Each row is a point. The points of each table are mixes of a few directions, plus a little noise. How many directions does each table use, and how many do they share? Where both have some left over, give the other angles between the two spaces (their principal angles), to ten degrees, smallest first.
In the rows, 128 means zero.

First:
[[185  88]
 [ 79 165]
 [149 114]
 [ 99 149]]
Second:
[[117 157]
 [114 164]
 [131 121]
 [148  85]
 [101 188]
 [162  53]]
Directions: first 1, second 1, shared 0; angles 30

First, 7 rows:
[[ 64 194 151]
 [ 69 177 153]
 [156 126 111]
 [121  95 141]
 [129  76 141]
 [176 123 101]
 [180 105 101]]
Second:
[[165 142 191]
 [109 129  87]
 [148 173 101]
 [ 89  70 134]]
Directions: first 2, second 2, shared 1; angles 90

First:
[[135 190 174]
 [115 151 106]
 [111 103  75]
 [150  69 158]]
Second, 5 rows:
[[ 78 133 124]
 [ 32 138 121]
 [158 124 130]
 [178 122 132]
 [194 121 133]]
Directions: first 2, second 1, shared 0; angles 60

First, 8 rows:
[[117 111 136  70]
 [120 153 141  49]
 [139 172 134 174]
 [130 127 155 211]
 [130 143 143 159]
 [124  92  93  68]
 [131  89 123 213]
 [133 139  98  81]]
Second (8 x 4):
[[139 118 127 134]
 [ 68 105 131 144]
 [ 66 129 132 128]
 [184 199 128  81]
 [201 106 122 140]
 [ 56  89 130 155]
 [175 188 129  90]
 [135  87 126 154]]
Directions: first 3, second 2, shared 1; angles 70

First (7 x 6):
[[175 148 135 150 102 168]
 [ 88 212 189 131  97 192]
 [203 129 120 157 103 162]
 [117  87 102 115 153  84]
 [ 56 111 126  97 161  81]
 [101 138 138 120 132 127]
 [154  70  86 125 150  83]]
Second:
[[100 167  92  80 219 131]
 [173 133 211 156  68  78]
 [134  82 122 165  60 153]
 [128 144 134 117 148 117]
 [139  93 135 162  65 141]
 [130 115 127 139 108 135]
 [ 93 160  76  80 221 143]
 [126 131 127 125 133 128]]
Directions: first 2, second 2, shared 0; angles 60, 80

First, 8 rows:
[[ 78  89 193 177 125 120  99 151]
 [123 135 153 170  67 137 109 119]
 [190 117 111 103 141 169  94  44]
 [112 190  45  47  93 160 182 110]
 [170 114 171 125 121 132 123 131]
 [121 106 134 127 205  82 145 184]
 [125 147 101  93 116 145 144 113]
 [108 127 118 182 156  78 129 175]]
Second:
[[ 95 166 194 167 111 139 164 113]
 [140 182 189 129 146 100 168 151]
 [177  58  13  76 153 116  71 148]
 [123  99  94 124 118 143 104 116]
 [132  68  51 129 125 146  95 116]
 [136 176 189 171 154 102 197 148]
 [147 150 146 123 148 106 147 148]
 [133 139 135  95 125 121 110 135]
 [ 69 115 141 137  71 179  94  78]]
Directions: first 5, second 3, shared 1; angles 50, 60

First:
[[ 95  40 125 183  20  29 142 212 101]
 [123 175 139 113 154 162 122  78 113]
 [127 141 132 118 145 141 124 111 127]
 [149 117 110 159  86  97 148 157 138]
 [157 174 118 124 145 157 138  99 141]
 [151 129 121  93 194 166 116 133 170]
 [ 91 125 151 106 152 140 108 107 107]]
Second (9 x 9):
[[209 176  85 152 118 139 164 127 176]
 [102 106 143 105 156 136 109 133 124]
 [131 140 126 144 105 119 138 124 120]
 [106 131 139 148  87 107 133 117  93]
 [134 152 123 161  71 104 148 114 105]
 [194 158  94 134 140 146 150 134 178]
 [100 106 142 109 146 131 109 132 118]
 [169 156 106 146 117 129 150 125 148]
 [  7  32 195  51 212 141  51 143  90]]
Directions: first 3, second 2, shared 2

First:
[[142 126  79 125 119 108 153 142 129 131 105]
 [ 97  82 171 128 132 142  97 140 160 150 230]
 [150 145  18 122 110  83 190 146 125 132  61]
 [107 121  98 125 125 112 143 135 148 145 157]
 [176 109  81 127 114 113 147 159 118 120  87]
 [185 117 117 130 119 130 129 148 103 106  71]
 [ 82 143 169 129 141 141 111 101 140 137 171]
 [133 141 217 134 143 167  84 102 104 106 121]
 [ 80 167 203 132 149 156  98  79 124 125 150]]
Second, 11 rows:
[[105  93 192 129 100 121 129 144 197 136 249]
 [134 139  74 147  95 128 161 151 122 118  77]
 [176 134 138 111 122 172 136  81 141 201 147]
 [ 67 103 121 138 175 129  74 153  89 103 128]
 [115 141 201 134 114 118 126 126 153  90 161]
 [150 140 173  85 200  81  94  84 104 112 122]
 [105 125 122 136 142 133 110 139 109 115 118]
 [180 164 120  96 160  86 140  90 102 115  63]
 [123 118  96 141  92  98 162 168 155 108 135]
 [119 124 106 146 114 189 119 124 115 168 122]
 [130 130  68 153  92 152 154 151 123 142  89]]
Directions: first 3, second 5, shared 2; angles 90

First:
[[110 115 128 106 125 121 138 140 117 124 128 126]
 [ 91  79 136  81 164 118 143 114 103 165 137 142]
 [136 129  88 153 123 132 143 117 130 148 122 101]
 [ 81  93 173  49 137 109 140 156 106 103 146 156]
 [183 171 109 203 115 143 106 105 160 135 119 115]
 [129 110  38 135  79 108 195 120 122 189 116  69]
 [ 80 102 134 115 188 151  97 129  81 133  96 133]
 [146 121 172 135 188 141 100  87 151 140 158 170]
 [118 145 164 113 161 140 137 164 168   7 201 128]
 [130 134 204  85  86 103  93 149 113 131 101 188]
 [202 206  63 234  45 140 115 130 156 132  82  77]]
Second:
[[202 102 123 151 134 135 122  22  76 173 121 170]
 [ 91 109 133  93 142 112 148 149 154 152 148 123]
 [143 151 126 149 112 128 127 139 157 117 135 119]
 [107  96 125  93 139  88 177 124 209 229 180 124]
 [180 100 132 127 136 108 157  50 161 205 175 160]
 [114 170  99 164  93 131 118 182 160 131  95  84]
 [ 54 117 151  79 155 143 111 192  73  41 108 123]
 [ 94 129 123 124 134 154  93 155  41  71  66 121]
 [173 189 117 192  88 145 105 144 151  82 112 109]
 [124 118 151 108 146 136 122 124  98  80 137 146]]
Directions: first 5, second 4, shared 3; angles 60

First:
[[223  96 148 121 144  93  45 137  93 121  81 159  72  76]
 [ 93 113  99 148 104 136 150 152 170 112 153 127 136 187]
 [ 75 101 111 130 120 125 158 164 104  67 164 100 146 184]
 [ 89 149 158  86  77 116 161  71 196 157 115  98  87 120]
 [ 96 158 139 133 118 157 164  87 185 158 124 121 137  84]
 [ 57 113 121 119 108 127 175 143 123  76 162  89 141 177]
 [ 94  72  97 164 135 135 135 192 102  33 161 119 146 161]
 [178 163 134 141 182 149 105 115  83 172 111 155 165  67]
 [229 154 144 109 171 105  62 118  57 192  94 164 125  99]
 [145 159 128 127 121 137 126 101 168 190 116 148 127 124]]
Second, 9 rows:
[[199 139 103 134 131 134 111 155 161 131 123 124 174 109]
 [ 76 138  66 171 141 143 132 143  69 154 182 160 139 203]
 [ 57 110 183 120 111 142 193 108 200  95 113 101 118 129]
 [117 138 114 105 124 119 160 158 110 119 157 100 183 217]
 [180 144 133 155 148 171 143 140 210 131 104 127 197  62]
 [109 125  70 202 126 155  96 122 153 177 147 199  88 139]
 [111 106 171  75 122  91 123 108  65  67 114  83  81  78]
 [105 102 161  95 102  94 115 104 115 106 113 115  51 120]
 [199 152 148  97 150 103  84 110  76 172 101 141 118  94]]
Directions: first 5, second 6, shared 4; angles 40

First (9 x 18):
[[ 97 173 161 152  91  87 132 173  91 125 141 112 118 168 152 100  53 155]
 [131 183  82  83 166 176 140 129 162 173 165  42 131  95 159 127 211 146]
 [111 186  46 158 202 217 159 119 155 146 198  70 141  81 132 128 194 143]
 [184 125  82 101 142 176 144 116 164 124 124 107 157  86 135 152 176 148]
 [162  83 159 139 101 104 114 109 117  89  67 204 138 132 103 137  73 114]
 [162  74 115 116  98 124 140 123 146 118 107 158 118 124 108 164 155 128]
 [169  33 161 112 143 112  88 100 129  93  96 169 180 128 122 131 112  93]
 [ 92  78 163 150  96  74 120 145 100 120 140 158 107 171 116 127  98 109]
 [ 47 214 177 144 114  79 113 138  87 162 114 134  60 163 124  83  78 116]]
Second (8 x 18):
[[131 144  97 104 107 147  98  95  86 107 152 116  36  75 223  83  79 123]
 [130 102 126 128 178 113 119 158 182 141 119 104 151 169  59 155 151 136]
 [119 139 127 151  83 108 176 110 128 156 125 125  50 112 155 120  68 122]
 [124 122 125 116 196  97 110 143 177 110 119  72 193 117  80 141 143 139]
 [115 180 109 115  49 132 160  97  79 122 160 125  32  81 206 118  30 129]
 [148  99 138 136 118 175 105 134 100 140 123 193 124 174 130 118 186 119]
 [132 125 145 122 143 148 124 167 127 119 131 165 247 190  49 177 196 137]
 [129 116 154 154 152 109 132 118 144 126  95 124 196 107 122 111 169 120]]
Directions: first 6, second 5, shared 0; angles 30, 50, 70, 70, 90

First (8 x 20):
[[197 160 144 148 167 172 159 137 136 123 131 143 172 107 107 118 138 140
  118 105]
 [116 125 117 142 111  70 139 170 125 109 140 118 107 134 128 105 135 134
  113 152]
 [162  80 152 116 135  62 164 174 158  94  91 249  74  91 150 105 132 123
  126  87]
 [138 120 111 147 106 101 128 155 107 132 144  89 108 151 121 120 115 135
  125 171]
 [137 146 127 130 136 176 117 100 121 146 135  97 156 135 118 143 123 129
  135 130]
 [ 61 115 135  78 124 177  81  44 138 154 105 138 132 128 152 173 122 104
  160  97]
 [ 87 180 117 134 136 171 109  95 121 138 154  55 186 139 114 136 144 131
  119 136]
 [129 100 122 129 108  91 127 147 122 126 124 136  90 138 135 124 116 127
  132 145]]
Second:
[[165 134 136 112  94 136 139 117 146 143 124 143 119 139 134 153 112 173
  157 149]
 [107 138 129 111  65  83 115 127 150 129 138 116 103 153 152 152 118 164
  147 163]
 [183 116 132 145 133 137 136 143 117 135 127 131 118 131 120 127 111 127
  131 135]
 [128 128 109 134 143 169 133 113 103 148 132  92 146 136 104 125 125 130
  129 146]
 [ 75 101 125 125 138 116  90 115 113 126 123 120 112 128 141 128 128  74
  120 107]
 [ 99 166 130 156 159 120 116 145 125 101 152  91 170 118 123 105 156  96
   89 105]
 [101 131 167 105 128 137  71  84 159 122 116 159 132 115 172 166 125  81
  138  65]
 [167  94 108 100 127 179 176 105 117 167  99 163 111 129 100 134 109 180
  166 158]
 [ 73 131  90 124 175 117 200 157 118 105 120 148 150  98  86  64 178 155
   98 132]
 [ 68 169 124 165 145  73 111 170 125  83 164  76 159 123 130  92 166  91
   74 116]
 [242 100 159 133 102 141 123 132 136 149 115 167  90 139 145 162  80 137
  161 131]]
Directions: first 4, second 6, shared 4

First, 8 rows:
[[105 108  92  89 132 147 118 133 115 144 108 119 119 136 106 111 142 105
  146 128 132 154 143 117]
 [118  83 154 178 138  29 169 170 107 141 171 138 136 128  90 145  83 125
   77 166  84 118 144  98]
 [123 146  75  60 111 200  75 152 148  84 150 107 123 125 106 127 113 133
  174 121 142 109 129 116]
 [126 107 162 175 136  62 163 134 113 149 139 138 132 127 125 138 117 127
   95 140 107 127 131 124]
 [136 178 108  78 123 160 127 124 153 123 111 128  87 130 104 131  81 131
  129 155 124 118 116 130]
 [120 133 172 184 136 121 145  79 112 166  98 135 154 118 191 124 208 126
  159  66 159 134 117 165]
 [146 115  97  98 127 144 107 145 138  96 133 129 121 139 107 118  98 132
   87 171 111 146 134 108]
 [147 156 163 162 124 158 118  84 140 121 113 131 152 119 195 128 184 147
  153  78 161 120 108 166]]
Second, 10 rows:
[[197 104 108 130 133 106 112 135 150  76 123 143 122 154 108 117  79 135
    7 217  87 180 120 107]
 [ 54 111 156 101 160 152 202 135  88 175 106 107 166  84 140 122 109 181
  168  88 122  65 132 123]
 [168 125 102 133 135 108 125 118 130 116 124 112 164 117 112 130 103 128
  109 148 109 140  83 112]
 [106 104 160 113 133 147 142 152 134 113 123 161  78 155 138 112 114 151
   57 168 118 137 192 131]
 [122 121 124 121 143 127 153 125 114 140 118 112 161 106 124 127 108 147
  134 123 116 111 105 118]
 [127 136 126 132 122 127 119 125 130 131 133 127 125 129 129 132 140 118
  147 116 136 128 127 133]
 [ 68 140 139 120 139 143 165 119  97 179 122  99 166  86 139 136 147 142
  229  53 148  71 111 135]
 [114 144 133 135 114 134 111 125 131 137 139 132 110 134 136 134 160 108
  170  99 151 124 139 142]
 [156 158 109 150 100 116  77 113 146 121 149 128 115 142 126 142 169  80
  173 105 154 148 113 141]
 [166 136 123 143 101 121  73 132 160  92 146 159  72 173 127 129 148  91
   86 162 137 176 157 138]]
Directions: first 5, second 3, shared 1; angles 70, 80

First (11 x 32):
[[105 109 129 129 114  95 116 183 164 142 166 104  92 106 159  98 104 133
   73 127 108 115 156 183 120 139 114 121 160 151 135 144]
 [122 122 122 135 140 135 130 132 142 131 136 135 112 127 134 135 132 136
  139 131 106 129 128 142 125 136 101 124 121 128 134 138]
 [118 117 113 141 160 153 138 125 157 131 141 152  97 130 136 149 145 147
  165 138  77 132 118 153 122 144  66 118 102 126 144 148]
 [143 143 151 105  76  89 112 133  84 125 109  90 177 124 116  93 102  99
   69 114 207 119 143  89 136 101 226 143 165 132 105  96]
 [103 106 107 149 174 154 137 142 185 136 161 156  67 123 150 149 144 158
  166 142  44 132 123 187 116 156  28 110 102 133 153 166]
 [127 130 139 117  98  99 116 150 118 130 131 101 137 119 133 101 108 116
   81 122 159 119 145 127 128 118 170 131 157 138 118 117]
 [162 155 127 126 144 172 144  52  76 110  75 160 181 159  85 169 160 118
  202 129 162 145  88  47 140 112 153 138  86  95 119 102]
 [158 153 134 118 121 146 133  74  73 114  83 137 185 149  92 147 142 111
  160 124 181 138 104  54 139 108 182 141 112 105 114  98]
 [ 96 102 128 131 116  89 115 199 179 144 177 100  76 101 169  90  99 139
   62 129  93 112 165 205 117 144 100 117 166 158 137 153]
 [124 127 141 115  87  85 112 163 120 134 137  90 139 114 137  89 100 114
   60 118 165 116 154 135 129 117 180 133 170 144 116 119]
 [149 143 113 140 176 191 152  58 111 114  94 181 144 157  98 185 172 137
  232 136 106 148  84  83 131 131  88 128  67  98 135 126]]
Second (11 x 32):
[[120 123 138 119  98  92 114 164 131 135 142  98 126 113 141  95 103 120
   70 122 148 117 152 145 127 123 160 130 163 144 122 125]
 [127 129 140 117  95  95 115 153 118 131 132  98 140 117 133  98 105 115
   75 120 162 119 147 129 130 118 174 133 160 139 118 118]
 [115 114 100 156 198 186 151 105 175 128 143 183  77 139 135 180 167 162
  220 147  34 142 100 162 119 159   7 111  71 117 156 163]
 [121 120 116 139 156 149 137 123 151 129 137 148 104 131 134 147 142 143
  161 136  87 133 119 147 124 142  77 120 107 125 140 144]
 [159 154 141 113 107 132 128  83  68 114  83 125 191 145  93 134 132 104
  138 119 197 134 112  53 140 102 204 144 125 110 108  93]
 [ 91  99 131 128 104  74 108 215 181 148 185  87  74  93 175  77  89 136
   37 126 100 108 175 214 116 143 111 118 180 165 135 153]
 [146 141 121 134 155 169 143  76 109 117 100 161 147 149 104 166 157 131
  195 133 124 142  97  89 132 126 113 130  89 106 130 121]
 [160 152 123 130 155 180 147  49  85 110  79 168 171 159  87 177 165 124
  215 131 145 147  85  55 137 117 134 135  78  94 124 109]
 [121 122 124 132 136 131 129 136 143 131 138 132 112 125 135 130 129 135
  131 131 109 128 130 145 125 135 106 124 125 131 134 137]
 [135 137 152 105  68  75 107 156  94 130 121  79 165 115 127  80  92 100
   44 113 203 115 155 108 134 104 226 141 180 141 105 101]
 [115 117 123 134 136 125 127 148 154 134 148 128 101 121 143 125 126 138
  122 131 100 125 135 160 123 139  97 121 130 136 136 143]]
Directions: first 2, second 2, shared 2

First, 10 rows:
[[ 94  81  90 124 117  99  94 117 134  97 123 174 145  91 151 139 188 128
  148 117 165 165 116  90 153 154 114 117 182 160 113 117]
 [108 116 117 102 140 155 117 142 114 140 137 145 114 123 138 145 158 181
  133 141 150 137 127 135 143 121 128 100 141 136 117  95]
 [159 148 135 143 111 205 117 177 147 155 153 152  97 113  47 126 107 155
  111 122 147 125 114 181 104 117 124 102  94 120 134 142]
 [ 87  83 119 171 121   7 104  51 126  66 111 139 154 116 192 119 174  88
  170 127 142 144 122  67 133 170 111 152 156 143 129 138]
 [139 148 142 101 148 142 152 138 107 149 126  98 130 152 139 129 102 137
  114 140  95 105 143 143 130 107 144 141 113 114 132 109]
 [ 98 113  76 103 113 130 179 116 169 116 100 125 108 109 180 150 178 130
  143 122 173 208 120  82 161 144  85  72 222 151  87 171]
 [148 192 157 118 133 202 118 158 153 163 124  82 116 170  98 130  77 110
   94 109 133  99 143 130 119  99 161 106  85 117 129 147]
 [174 105 132 107 137  93 130 153  75 121 135 149 197 109  99 105  85  80
  101 124  26  81 140 159 126 123 157 236 110 123 160  78]
 [ 94 134 146 175 124 100  90  83 151 110 128 118 102 145 148 129 152 133
  156 128 185 131 121  97 116 144 121  90 109 128 125 152]
 [180 161 166 135 137 146 177 145 104 160 144  96 115 150  89 108  60 137
  108 150  63  85 136 196  93 103 135 165  68  88 153 128]]
Second (10 x 32):
[[ 91 121 119  51 167 162  63 154  89 144 123 133 170 147 168 156 155 152
  111 120 130  98 152  93 177 106 184 126 143 158 117  39]
 [161 116 128 112 125 160  52 187 107 128 144 178 193 101  53 116  99  82
   90  92  89  80 130 144 131 121 177 190  96 146 153  80]
 [103 129 123 102 145 130 128 120 119 134 122 113 123 145 169 142 148 153
  133 137 142 133 136 109 145 122 133 107 145 133 116 111]
 [147 131 132 172 106 110 165 111 151 120 129 123 103 117 107 113 114 116
  140 132 126 144 115 147 101 141  94 128 119 110 133 179]
 [157 141 138 217  86  79 228  74 179 111 127 104  59 117 112 102 108 118
  161 148 137 176 100 159  72 155  49 105 123  90 128 241]
 [151 117 126 100 133 161  51 185 104 130 141 172 191 108  71 123 108  92
   92  94  95  82 136 137 140 118 181 184 102 148 150  70]
 [149 125 130 138 119 136 110 146 127 125 135 149 146 115  89 118 111 104
  115 115 112 114 126 143 120 130 139 154 112 129 140 126]
 [133 125 127 117 130 140 103 148 120 130 132 140 149 124 112 129 125 119
  116 120 120 112 133 129 133 123 147 144 122 135 134 106]
 [113 136 130 150 124 104 183  89 146 126 120  98  84 141 166 132 140 151
  154 150 151 160 123 125 119 135  89  91 144 112 115 171]
 [ 71 140 125 119 148 102 199  64 139 134 106  67  63 167 235 153 174 194
  170 171 177 175 132  95 141 130  87  48 172 118  91 155]]
Directions: first 6, second 2, shared 2

First (10 x 32):
[[149 168 136 192 170  98  69 113 231 147 227 159  89  69 117 112 210  45
  212 145 160 120 120 185 128  49 166  33 186 118  56 124]
 [163 129 151  94  99 119 144 140 113 130  85 130 179 163 154 152 115 179
   60  78 135 105 127  89 158 162 139 172 110 127 143 115]
 [121 185 157 179 136 138  89  83 159 182 176 146 141  96 102 102 168 101
  186  98 153 108  91 124 127 107 124 117 107 141  53 144]
 [110 125 124 113 114 155 116 124  79 144  93 112 124 128 108 168 113 147
  105 151  99 145 102 124 117 153  95 139 112 145 156 120]
 [118 142 115 180 172 115  99 114 192 126 201 145  82  84 114  92 171  56
  212 159 145 135 138 176 108  68 145  61 167 120  85 141]
 [111  43  85  70 133 110 227 185  87  34  72 108 122 193 175  89  48 162
   79 144 115 144 210 111 120 158 138 174 131 100 216 139]
 [124 139 127 163 155 112 125 117 178 124 180 142 116 110 128  82 152  87
  182 124 154 119 142 144 124  92 149 100 141 117  89 141]
 [151  94 122  68  92 130 142 161  77 111  59 110 138 158 142 204  99 182
   34 145  95 140 123 119 146 169 119 149 135 129 200  96]
 [101 112 125  86  92 169 146 126  33 139  52 102 144 152 112 168  79 186
   71 136  89 147 104  96 117 189  81 184  83 150 181 127]
 [127 146 141 137 123 133 126 115 128 145 132 132 148 129 126 115 133 134
  133 102 138 115 118 112 133 134 125 143 106 133 106 134]]
Second (10 x 32):
[[153  97  66 110  58  99 165  95 131 183 107  92 170 155 167 146 124 132
   79 154 107 110 143  73 161 172 126 129 164 115  71  65]
 [157 125  88 135  63 115  83  81 127 196 126  76 143  99 127 183 176 113
  152 193  90 131  81 109 156 139 107  73 171 127  95  81]
 [ 86 158 158 154 166 160 120 119 119 126 149 153 111 113  96  92 120 117
  165 102 146 132 120 142  94 114 112 148  85 147 120 167]
 [136 154 182 141 168 144  46 159 131  83 145 135  83  76  89 159 171 122
  196 144 128 157  81 192 117  77 128  81 130 135 206 173]
 [123 102  66 117  76 110 205  85 126 189 111 111 177 178 166 105  91 133
   63 120 121 100 170  57 144 183 123 168 134 121  39  73]
 [119 114 156 106 178 125 183 182 134  56 119 170 120 169 146  86  82 150
   82  73 159 124 184 138 115 123 158 178 103 121 167 156]
 [141  85  74  97  85  96 214 121 132 149  99 119 173 189 183 110  84 147
   41 113 128 101 187  68 151 177 144 171 144 109  77  77]
 [ 81 159 188 148 205 164 123 155 120  78 150 178  94 119  95  76 109 126
  163  76 160 138 134 168  84  97 126 161  71 147 161 196]
 [174 120 161 108 147 111  76 186 142  60 122 125  98 105 129 179 160 139
  142 150 124 148 108 181 142  87 153  80 161 115 227 144]
 [109 163 144 163 131 154  64  95 119 161 153 119 111  78  84 142 166 105
  199 152 117 142  73 147 114 109 100  95 116 145 117 146]]
Directions: first 4, second 3, shared 1; angles 30, 70
